Each point is reached from the start by the listed moves, each made 0, 1 or 2 times, or once backwards (-1), plus a little noise. Is the number of moves made odd or even? Then give how often each move was made.

Moves:
(1): 37 -1 22 4 5
(2): 11 19 -25 7 1
(3): -22 19 -10 13 21
Start: 9 1 -6 6 -16
Points:
95 -38 74 -5 -27 => even (2, -1, -1)
80 -2 1 4 -31 => odd (1, 1, -1)
9 58 -68 33 6 => odd (0, 2, 1)

Moves:
(1): 14 -5 -3 -9 5 4 -3 4 -5 -7 -11 -1
(2): -4 21 1 7 -9 -9 -4 2 0 -9 -22 0
(3): 5 15 18 -3 13 -11 -3 -10 11 -4 -2 3
(4): -4 0 7 4 -9 -5 -12 1 -3 -7 10 -7
(5): -5 20 -7 5 29 0 8 13 -8 -15 2 0
(6): -6 -9 11 14 0 22 -3 9 -5 7 -1 13
(7): 14 -12 -4 18 -5 1 8 -2 12 4 9 -1
(8): -10 1 -1 -6 -9 -11 2 21 10 -5 4 2
(9): 2 13 -11 0 7 12 -12 2 19 9 -4 -15
(10): 8 3 -3 5 0 -8 -2 2 -5 21 5 12
(11): 13 4 -3 -7 -15 6 1 -5 -2 -3 3 4
Start: -2 -8 -8 5 -13 -20 -1 -11 3 5 -10 8
Points:
54 -11 -60 -1 -64 -21 -3 -20 29 39 -41 -4 => even (1, 1, -1, -1, -1, -1, 1, 0, 1, 1, 1)
57 -8 -40 64 66 25 11 5 0 50 23 26 => odd (1, -1, 0, 0, 2, 1, 2, -1, 1, 2, 0)
-19 14 -17 13 -37 16 -1 76 -12 -58 -68 23 => even (2, 2, -1, 0, 1, 2, 0, 2, 0, -1, 1)
4 -16 -52 -43 -50 -36 -46 30 34 59 12 -18 => odd (1, -1, -1, 1, -1, -1, -1, 2, 2, 2, 0)
74 4 -7 30 28 -44 -4 -62 54 65 27 7 => even (0, -1, 2, 0, 0, -1, 2, -1, 1, 2, 0)
-12 95 2 47 42 -57 -27 49 89 -73 -37 -47 => odd (1, 2, 2, 2, 2, 0, 2, 2, 2, -1, -1)
25 80 -6 -16 -26 -67 -3 -28 60 17 -24 16 => odd (-1, 1, 2, -1, 0, -1, 0, 1, 1, 1, 2)

Moves:
(1): 5 -4 2 -1 -3 -3 -7 4 3 -7 -1 -8 2 7 0 5 4 3 0 0 -4 2 -13 -2 0 6 6
(2): 6 3 -1 0 -10 -1 -2 3 2 0 5 -10 0 -4 3 -4 -3 -3 2 -7 2 -6 1 -2 1 2 2
(3): -1 -8 12 4 1 -7 -1 -2 6 5 -7 -9 8 -2 5 -6 -1 -1 2 -4 8 -9 -4 10 -5 -2 -1
(4): -5 5 -10 7 4 -2 10 4 10 -15 -2 -6 -12 -1 6 -7 -7 4 -3 -7 -3 -1 -1 1 2 0 2
(5): -8 -6 1 -3 -4 -9 2 -9 8 -1 -7 -8 -14 7 2 -10 3 1 -3 4 5 -3 -1 4 1 4 4
(6): 1 0 -6 2 2 8 3 -3 5 4 0 0 0 4 1 1 -1 1 -1 3 -7 1 -4 3 5 2 -9
(7): 2 6 8 -6 -1 0 8 -6 -3 -9 -3 -4 -5 0 -1 1 -3 3 5 6 5 -9 8 9 -7 -1 -3
(8): 0 -8 -5 -2 8 -3 2 2 1 2 4 -3 -1 2 -4 -4 0 -3 2 1 7 5 5 1 -7 -1 -3
(9): 1 -1 -9 3 -5 -2 8 2 3 0 7 2 6 -5 1 0 1 1 6 6 7 -5 2 -1 5 0 5
(10): -7 -1 -2 6 4 8 0 16 -8 5 -3 6 -9 7 4 -4 3 4 5 -2 2 -5 -5 -3 4 5 -3
(11): -12 7 1 -1 0 7 -3 -6 -2 -1 12 -6 4 13 8 17 -1 0 12 -5 0 12 1 -9 -2 1 8
(12): 3 10 -5 -1 5 5 0 8 9 2 -4 7 4 4 -3 2 2 11 -14 11 6 8 11 -4 1 0 4
(13): 5 -5 -7 2 -6 -9 6 4 -8 -3 -12 -7 6 9 0 -7 5 1 -6 0 10 -4 13 1 -1 -6 -5
(14): -2 -5 7 3 -13 -1 5 2 -3 0 2 -3 7 6 -15 0 2 -1 -8 5 -3 8 -7 1 -2 -6 -2
(15): -4 -2 -3 -1 -4 -5 0 2 7 2 9 8 0 2 5 10 -6 0 -1 6 6 -2 7 -1 0 6 -6
(16): 2 6 -9 -6 -5 -8 1 4 -4 1 -15 -5 7 -10 -8 16 8 -5 -1 -3 -1 2 -3 13 -8 0 0
(17): -4 -1 -4 1 -6 4 -7 -2 10 -3 -8 -3 -10 1 -4 -1 6 10 5 6 5 1 12 0 -9 3 -8
(18): -1 -5 5 -9 -2 -4 0 6 11 4 -4 0 -2 3 -3 3 -8 3 5 0 -7 2 1 -4 5 -7 -6
(19): 1 4 1 -2 -2 2 2 4 6 -6 -3 7 1 6 3 -14 6 -3 4 0 7 2 0 4 0 1 -4
(20): -2 1 -2 10 13 8 -10 1 -4 -4 -3 -1 -6 -5 -5 2 -4 -4 -3 10 1 6 7 8 -5 -4 -4
(21): 0 -1 -2 -3 -5 1 -4 -2 4 -6 -4 2 -7 2 6 0 -5 3 0 -2 5 -4 -6 -6 -5 -2 6
(22): 4 0 3 2 0 -4 1 -2 -2 -2 -7 -3 -4 -6 -3 3 -1 1 4 7 7 11 -1 0 0 4 -6
(23): 4 -1 4 2 1 3 -3 2 1 -3 -3 1 -1 1 -3 6 0 2 3 -8 3 -1 1 3 6 1 2
(24): 5 -3 -3 -11 -8 -9 1 -7 -7 -6 4 -2 14 -7 -2 -10 -15 15 -3 -3 -7 5 -4 14 3 9 4
Start: -7 -2 -6 6 -2 10 0 -7 0 -7 4 9 1 9 3 -8 8 -4 4 0 -10 -1 6 -5 -8 9 2
Points:
-25 -1 -15 7 -40 27 20 11 57 -45 -13 4 -79 95 67 -36 29 27 70 3 80 -69 27 -32 9 40 6 => odd (1, 1, 0, 0, 2, 1, 2, 0, 2, 2, 1, 0, 1, -1, 1, -1, 1, 0, 2, -1, 2, 0, 2, -1)
-7 12 -57 22 -19 4 -26 21 14 -85 -42 -34 -23 37 28 -23 -11 69 25 -23 45 47 45 -4 -7 43 17 => even (1, 1, 0, 2, 0, -1, -1, 0, 0, 1, 2, 1, 2, -1, 0, 0, 2, 0, 1, 1, 1, 2, 2, 2)
-1 -14 -87 -6 -35 -41 -9 -16 -1 -21 -22 -44 5 23 38 10 -4 -13 -15 5 31 6 -1 22 -29 44 7 => odd (1, 2, 0, 0, 2, 2, -1, 1, 0, 0, 1, 0, 2, -1, 2, 2, -1, -1, 0, 1, 2, 1, -1, 1)
-11 32 -66 16 3 49 2 -11 -4 -62 54 -25 -7 36 67 11 -10 -10 34 -46 -49 -8 -53 -44 2 21 56 => odd (2, 1, -1, 2, -1, 2, 0, 0, 1, 0, 2, -1, 0, -1, -1, 0, -1, -1, 0, 0, 2, -1, -1, 0)

Moves:
(1): -7 -9 0 0 4 0 0 -12 -4 -6 4 1 -7 0 0 -8 -3 -8 1 -2 8 0 -2 -2
(2): -1 -2 -3 3 4 -3 6 2 -9 -7 3 -2 2 -6 -8 -3 13 -10 6 0 9 -8 -6 8
(3): -1 10 1 0 -8 -7 1 -3 -3 4 -3 -2 0 11 -12 -1 -2 -6 -7 -2 13 -8 1 -8
(4): -3 -5 -1 0 -3 -7 7 1 6 2 0 7 3 -6 0 -4 9 3 2 -4 7 -4 -2 5
(5): -3 -5 -2 5 1 3 10 -7 -1 -7 1 8 -1 7 -4 7 1 5 1 -4 1 -3 3 3
(6): 10 -8 3 4 4 -2 2 -5 -1 0 16 6 -11 -4 -5 2 6 -2 -2 6 -6 -6 1 1
(7): -1 6 10 -2 22 -10 -9 -4 3 6 -2 -7 10 10 2 11 -5 1 0 1 -4 -6 4 -6
(8): 9 4 5 6 4 7 6 1 1 3 0 2 -3 3 0 5 -2 -1 -4 -5 -14 0 -17 7
(9): -10 -8 11 -3 -3 -5 5 3 5 -6 3 -12 -6 1 0 1 1 -3 1 6 1 3 -4 -5
(10): 7 -7 -3 7 -6 -14 2 7 5 7 4 -9 4 2 -2 5 -2 -3 4 7 -10 -6 -5 8
(11): 0 -5 1 4 8 -1 3 4 -2 4 -3 -6 8 -3 -4 -4 -10 3 0 0 -3 0 4 -13
(12): 7 -12 3 4 -5 -7 2 4 -2 9 2 13 0 2 5 -6 4 8 3 3 5 -16 -13 3
(13): 2 1 -6 3 5 -8 -2 -6 0 2 1 14 0 -2 4 7 0 0 9 -2 -4 -5 -6 -2
(14): -9 -9 -3 1 -6 2 -1 1 5 -13 3 6 -7 4 -3 -7 5 0 3 -5 -5 2 3 5
(15): -4 4 -1 -3 10 18 5 -13 -8 -20 12 -9 -2 4 -7 -7 -5 2 4 -7 2 5 -1 -1
(16): 5 -2 2 -3 -1 -2 0 5 2 5 3 1 -1 -5 -8 4 -9 -2 0 2 3 -3 0 1
(17): 5 -2 2 -1 -1 -1 -5 3 5 -1 -6 -1 -10 -2 2 -5 2 2 3 -5 7 5 0 3
(18): -6 5 3 7 3 3 4 1 -3 -2 3 -5 -11 -4 3 5 -9 -2 -4 0 -4 -3 -2 4
(19): -6 -1 -9 -5 2 -8 -2 2 -6 2 -8 1 -2 3 2 -4 -3 7 0 -4 -11 6 3 -1
(20): -6 7 -9 0 3 9 0 0 3 13 -3 2 -2 2 -1 7 -5 -2 6 3 -6 -2 4 -7
(21): 4 -6 10 -4 -9 12 4 -5 -5 -4 -1 -1 8 -3 8 -2 6 1 6 -10 4 -6 -2 0
(22): 3 -2 -4 -5 1 0 -2 -3 0 -5 0 -4 2 -2 -1 9 -7 0 -2 -2 -1 -7 -3 -1
(23): -9 2 0 7 -4 -9 -12 -1 10 4 -5 -5 -13 -8 -14 5 -3 9 -5 -2 -5 8 -3 10
(24): -7 3 -1 0 2 -5 -2 -8 5 -2 -8 4 -4 -1 -4 -2 -3 -1 1 3 0 -2 5 1
Start: -6 4 -15 -10 -10 5 -7 0 -3 2 5 -11 -2 8 -5 -1 14 2 -7 -7 -5 -2 4 0
Points:
49 -43 -38 -23 21 -3 -5 -35 -19 0 64 21 4 2 2 23 -4 11 45 6 -30 -85 -10 15 => odd (0, 0, -1, 0, 0, 2, 1, -1, -1, 2, -1, 2, 1, 0, 2, 2, 0, 0, 1, 1, 1, 2, -1, 1)
-19 52 -45 47 54 -30 4 -25 26 69 -36 -3 -5 8 -40 95 -70 -12 -16 -11 -48 -46 -17 -15 => even (1, 0, 1, 1, 2, -1, 1, 2, -1, 1, 2, -1, 2, -1, -1, 0, 0, 2, -1, 2, -1, 2, 1, 1)
-63 -32 -38 -25 -42 -6 4 -71 11 -32 2 44 -39 15 -20 26 -2 -14 2 -31 -2 -43 44 -3 => even (2, -1, 1, 1, 2, 1, 0, -1, 0, 0, -1, -1, 1, 2, -1, 1, -1, 1, 1, 1, 2, 2, 0, 2)
-39 -30 -60 -20 4 31 11 -41 32 -41 -34 52 -13 -9 -9 -14 -8 46 34 -55 4 7 17 -21 => odd (0, -1, -1, 2, 2, -1, -1, 0, 0, -1, 2, 0, 2, 1, 1, 0, 2, -1, 0, 1, 0, 2, 0, 2)
-29 -35 -10 -54 -2 49 10 -59 -24 -64 20 17 -47 21 -10 -72 27 -15 35 -67 19 2 -6 -24 => odd (2, 0, 1, 1, -1, 1, 0, 1, 1, -1, 0, 0, 1, 2, 2, 1, 2, -1, 2, 1, 2, 0, -1, 1)

Moves:
(1): -6 6 8 -2 -2 8 7 2 -2 5 -18 -1 2 -10 7 9 8 -7 -6 -9 -10 -12 -3 -9 9
(2): 7 1 10 1 3 -5 1 -1 3 -5 -2 -2 1 -5 -12 -8 -1 -4 7 7 8 3 -4 0 12
(3): 1 -4 5 -4 -8 6 1 -12 5 -13 5 -5 -8 -4 10 1 11 0 -3 2 10 -6 -9 9 -5
(4): 22 8 -3 -1 -3 1 19 8 -15 -10 0 -7 7 5 2 6 -6 -6 -6 -11 0 -1 5 3 13
(5): 8 7 3 0 4 0 3 10 -5 -6 5 -6 -4 5 5 -6 -1 0 -2 9 2 2 -3 4 -11
(6): -3 0 -2 6 6 3 1 -10 -7 0 -9 6 8 0 -3 3 -7 15 16 9 -6 -10 -3 -14 -4
(7): 16 8 5 -7 -9 -7 0 10 -21 2 5 -15 6 1 -7 12 -3 -2 3 -1 5 -5 -8 7 -8
(8): 1 10 3 0 4 1 6 -5 -7 6 5 -5 -5 -13 -7 4 3 0 -1 -9 11 3 -14 -2 -19
(9): -9 15 9 -3 4 4 6 15 5 -10 -1 -9 2 -10 5 7 -8 -7 -2 -9 7 8 0 15 2
(10): 11 -4 -7 7 6 -25 0 5 7 6 -6 -6 -10 -10 1 -2 4 -4 16 -3 1 11 0 5 -3
(11): -6 1 1 4 -6 0 0 -3 0 -3 -5 12 0 11 -9 0 -4 1 7 -13 2 -11 0 -1 17
(12): -5 8 3 -7 19 11 -2 -2 -10 1 -1 7 1 4 -8 -2 13 5 -8 -11 9 -17 2 7 -8
(13): 3 -9 -3 -6 6 4 -20 3 0 -2 1 -1 -10 10 6 1 -4 -3 15 13 2 1 -3 -15 0
(14): -8 -5 -13 -14 -2 2 0 -6 1 -15 -1 -3 5 1 1 -3 3 -6 -2 3 -11 -1 -10 4 4
(15): -2 -1 -5 -4 8 -3 6 -1 5 0 -1 1 -5 -11 3 -5 4 6 -8 6 -1 -11 3 -7 -6
(16): 11 5 10 -4 -7 10 -2 -5 0 -4 -6 -4 0 -13 1 -4 8 9 -5 -8 7 -3 2 -11 -9
(17): -2 12 13 -5 3 15 1 -4 1 5 -8 3 -2 7 -8 5 4 10 11 9 7 2 8 0 -14
(18): 7 10 -2 -7 -4 -7 -5 -7 7 -6 19 5 11 11 -6 5 9 17 -8 4 -15 6 -7 -1 -3
(19): 6 4 -2 -10 -12 14 3 -12 -8 2 9 -2 -6 -1 6 -1 -4 5 -4 -3 -2 -2 -3 8 -6
(20): -11 3 -2 0 6 2 -1 11 -8 0 2 13 17 0 -3 4 -10 -12 11 0 8 -2 -7 3 -5
(21): -4 -6 1 -7 15 1 -4 5 6 1 0 16 8 6 8 2 -6 18 -3 -1 5 -5 -13 -11 1
(22): -11 10 -3 -2 -1 0 -9 -8 -14 0 7 6 4 8 -1 -3 4 -2 -4 -4 8 0 2 -5 -3
(23): 4 2 -1 4 1 4 -5 -4 -5 -3 -11 7 -2 4 -7 6 5 -3 -8 6 -2 -7 -6 2 2
(24): 8 -13 6 -9 9 -1 -14 3 -7 -5 4 4 -10 7 8 2 -1 8 5 4 1 10 7 -7 -9
Start: -4 9 -3 -10 -1 9 -9 -1 10 -2 -5 22 -2 4 8 5 -1 -13 3 11 -4 -6 2 -4 6
Points:
-3 23 86 -67 42 86 -44 -8 62 -30 -20 64 -6 6 6 2 46 65 -42 36 12 14 27 -4 -47 => even (0, 1, 0, -1, 0, -1, -1, -1, 1, -1, -1, 1, -1, 0, 0, 2, 2, 1, 0, 0, 1, -1, 1, 2)
73 0 -17 -71 54 5 -15 64 -95 -56 35 -2 24 52 13 2 -46 -45 21 25 44 -29 -26 39 18 => odd (-1, 2, 0, 2, 1, 0, 2, -1, 0, 0, -1, 2, 1, 1, 0, -1, -1, -1, 1, 1, 1, 0, 0, 1)
-10 24 -45 21 4 -33 56 24 57 -73 -76 16 14 -39 -6 -6 -43 -53 64 31 -45 -23 -10 19 83 => odd (0, 1, 0, 1, 1, 2, -1, -1, 2, 2, 2, -1, 0, 2, 2, 0, 0, 0, 0, 1, -1, -1, 1, -1)
3 46 20 19 15 -5 -17 30 43 -42 33 27 -4 22 -31 -25 -11 -33 -27 26 34 12 -28 7 33 => even (-1, 2, 0, 0, 2, -1, -1, 1, 1, -1, 1, 0, 1, -1, 0, 0, -1, 1, -1, 0, 0, 0, 1, -1)
